Each row of a before or after table is a point. One or more steps were done to the points. Then noise was added and the rows were shuffled. The steps act on columns, c1 being the first. Write out the steps. A step turns or swaps two columns, mirrors them in a line or flattens them onto one, adds a multiple of one to another, or multiplies or shifts one. Angles are multiples of 10 degrees, from the lower column toward the higher: turns from -170 to 170, lines from 10 to 170 but not 90. Use the fewest steps. Two steps may share a column if one is a turn and the other turns, adds or multiplies; they go together, in the order done. Otherwise the lowest column goes first.

Before (11 x 3):
[[ -7   3  -6]
 [  1 -11   0]
 [ -6   8  -5]
 [ -7   4  -8]
 [ -4   2  20]
 [ -7  11   3]
 [  8   7  -7]
 [ -5   7  -7]
 [ -3 -14  -5]
 [  1   8  -7]
 [ -8   7   8]]
After, 11 rows:
[[ -1  19 -21]
 [ -2  27  10]
 [ -4  18  23]
 [ -3   9 -18]
 [  0  20 -21]
 [  2 -26  -2]
 [ -3  11 -24]
 [ -1 -34 -15]
 [ -1   4  59]
 [  3  16 -21]
 [ -1  20 -16]]
Steps: multiply c1 by 0.4; multiply c2 by 2.5; multiply c3 by 3

Before (12 x 8):
[[ -2 -12   1  19  -5  -5  13 -28]
 [ 11  20  42  53   7  -5  13  27]
 [-18  28 -48  10  -5 -18  48  34]
 [  7 -17  -2   1  -3 -22 -33  18]
 [  6  -9 -18  15   8 -12  41  23]
 [ 56  15  -6  12  30 -31 -20 -49]
 [ 35 -26 -46  18  33  -9   9 -10]
 [ 19  -1  -5 -34 -18  50  33 -17]
 [ 34  20 -18  16  14   3  14  22]
 [ -8  -9  -8  45   5 -32  -6   5]
 [ -4  42   6  42  47  34  -9  -7]
 [ 28 -10  22 -38   4 -13   7  11]]
After (12 x 8):
[[ 50  -6  27 -11  -3   4 -11  18]
 [  7  -8  19 -19  -6 -61  -3 -33]
 [-19  -5  31  11  -3   9 -14 -39]
 [ 22  -1   3  23   0 -11 -41  16]
 [ -8  51  -1  -8  30 -27  25  42]
 [  7  -5 -10   6  -2  30 -13  44]
 [ 45  19 -26  36  12 -10 -51   9]
 [ 16  25  54 -47  14  37   3  10]
 [ 25  19  30  22  14 -10 -10  13]
 [  4 -14   9  19  -8  33  18   1]
 [-37  18  17  24  12  -1 -15  51]
 [ -1 -13  -1 -29  -5   0 -13  20]]
Steps: turn c1 and c3 by 80 degrees; flatten c2 and c5 onto the line at 30 degrees; swap c4 and c8; turn c6 and c7 by 150 degrees

Before (11 x 12):
[[-27  13 -19  -1 -10  -7   3  57  -1  -8 -29  26]
 [ 30 -36   6   0  -3  33  13   5  -7   1  28   8]
 [ 16   9   5  -3  19  10  45 -24  -2   7  55  24]
 [-24  54  -4  20 -36   1 -18   9 -27 -20   4 -10]
 [  8   9  16  -4  -1  24  19 -11  41 -14  18  26]
 [ 13  22   1 -37  -6  34  30 -56  -5  12  23  13]
 [-41  27 -34  10   6  -3   6  25  -7 -45   4 -21]
 [  3 -21 -33  10  12 -36  -8  24   4 -16 -22  22]
 [ -9 -22  -3  18  -7  19  24  -9  17  20   8  16]
 [ -8  25 -27  -1 -18 -23  25  34  32 -13  -2 -12]
 [ 13 -12  -6  24  12 -11  55  22  17 -28 -20   7]]
After:
[[ 12  18   9 -60  -6  34  30 -58 -11  -5  21  12]
 [ 31 -36  -5  -3  -3  32  10   5  -9  -5  27  -2]
 [  0 -22 -39  16  13 -33 -14  24  -3 -12 -23  20]
 [ 14  13  10  -7  20   7  44 -22 -15 -17  54  23]
 [-44  28 -24  14   6  -2 -17  24   4 -44   0 -23]
 [ -7  24 -17  -4 -18 -24  17  35  31 -27  -4   5]
 [-28  11 -16  -2 -12  -9  -4  56 -16  -7 -28  22]
 [-23  53  13  36 -36   2 -25   7 -17 -10   5 -21]
 [  6   8  16  -5  -2  25  11 -12  22 -21  21  46]
 [-12 -21  -7  29  -5  23  31  -8   8   7   5  23]
 [ 13 -11 -10  39  13 -10  31  23  13 -50 -20  15]]
Steps: add 0.3 times c2 to c3; multiply c4 by 1.6; turn c7 and c10 by -30 degrees; turn c9 and c12 by 30 degrees

Before (14 x 24):
[[-47  19  21 -24  37  18  22  21 -11  20  27  -9  30   0  19   6   7 -15
   34 -49   5 -18  -3  -4]
 [ 18 -29  10   6 -20  -7   7 -22   4 -20  21  14   8  34  25  43  12  14
  -28   1 -32 -39  14  -9]
 [-10 -12 -28 -15 -23 -10  -3  29  44  15 -11  -8 -32  45 -25   6  36   5
   -3 -19 -22  11  -3  21]
 [-41  28   1  22 -19 -22 -20  12  17 -28  25  24  17 -19  21   3  19 -43
    1  -9   4 -32 -16  -3]
 [ 15  23 -14 -13   8  23   2 -11   0  -2  23   7 -21  15  -1 -24 -13  16
   11 -31  -5  11  22 -16]
 [  0   0 -25 -39  15  15  27 -28  34  21  36 -13  30  40   3 -20  28  16
   32  11  23 -30  20 -31]
 [-40  21 -10   4   1  -4  14   6 -10 -40  30  -8  10  23   4 -11  -5  -3
   -4 -22   3  -9 -18  26]
 [-11  38 -40 -18 -17  10  12  12  25 -44  -7  -3 -10  24   5 -19  -7 -27
   33  -6  -7   0  12   0]
 [-18 -23   8  -9  17 -29   4 -12  30 -17  11 -11 -32  10 -38   5  14 -34
    2  14  26  16 -22   1]
 [ -8 -23  -6  20  13 -19 -37 -23 -20  15  -1  -9  35  -3  -1  -5  32 -29
   27   5 -30 -33 -20  -1]
 [  3 -24  24 -42  21  16  -4  30  23  19 -14  14  15  -4  -1  14 -10  22
  -16 -46   1 -45 -18  -6]
 [ 13  35 -45 -12  33  21   4  34   8  15 -12 -31  12 -14 -15 -24  -9 -17
  -21   3 -33  -1  -5 -42]
 [ -3  11 -28 -33  17  -8 -32   5 -20 -16 -20  18  35   6 -11 -20  -4 -12
  -30  21 -22 -43  21 -18]
 [ -7  15  16  24  -7  -1 -27 -25  -8 -18  33  23  18  -2 -23  30  -5  -6
  -11  -3 -29  -2 -18  12]]
After (14 x 24):
[[-25 -21  13  21  13 -19 -60 -28 -21  17  -2  -9  38 -16  -3  -8 -23 -29
    0   6 -32 -34 -19  -3]
 [  2 -11 -54 -10  34  19   5  51   8  16 -12 -32   9   4 -15 -24  14 -18
   -1   2 -33  -1  -3 -40]
 [  4  18 -15  23 -19 -22 -33   4  17 -30  23  24  13 -11  20   3 -44 -43
    1  -9   4 -30 -17  -6]
 [ -3  -8  21  -8  19 -27   5 -36  32 -16  13 -11 -30   2 -40   4 -21 -34
    1  15  25  14 -22   4]
 [-25 -22 -17 -39  15  14  41 -35  33  20  35 -12  29  22   3 -17 -15  18
    3  13  23 -30  20 -28]
 [ 15  -7 -54 -18 -15  10  21   2  25 -45  -6  -4  -8  27   5 -19  -7 -26
   -1  -6  -5  -1  10  -1]
 [ 25   6 -20   3   1  -4  23  -9  -8 -43  32  -8  10  21   1 -10 -31  -2
    0 -21   4  -8 -18  24]
 [ 17  28   0 -24  38  17  37  31 -10  19  25  -8  31  10  22   8 -45 -14
    2 -50   6 -15  -2  -4]
 [-20 -11  27   5 -20  -6  13 -41   6 -18  22  12   8  19  28  43  10  16
    0   3 -29 -38  15  -6]
 [  6  21  -2  24  -4  -1 -44 -20  -7 -17  35  24  18 -16 -23  28  -1  -8
    0  -2 -29  -4 -18  13]
 [  7   3  33 -44  22  17  -6  42  23  17 -15  15  16  10  -1  16   7  21
   -1 -45   3 -44 -19  -6]
 [  7   5 -25 -13   8  24   3  -1  -1  -1  23   8 -19   8   0 -25  20  14
   -1 -30  -4  12  22 -14]
 [  3 -13 -28 -32  18  -6 -50  -5 -19 -17 -19  18  36   6 -12 -21  -2 -13
    1  20 -23 -44  22 -16]
 [-24 -29  -9 -16 -23 -12  -4  -2  42  14 -11  -8 -31  53 -24   5 -25   2
    0 -19 -20  11  -5  22]]
Steps: turn c1 and c17 by 120 degrees; turn c2 and c3 by -50 degrees; turn c8 and c14 by 30 degrees; add 0.7 times c6 to c8; multiply c7 by 1.6; multiply c19 by 0
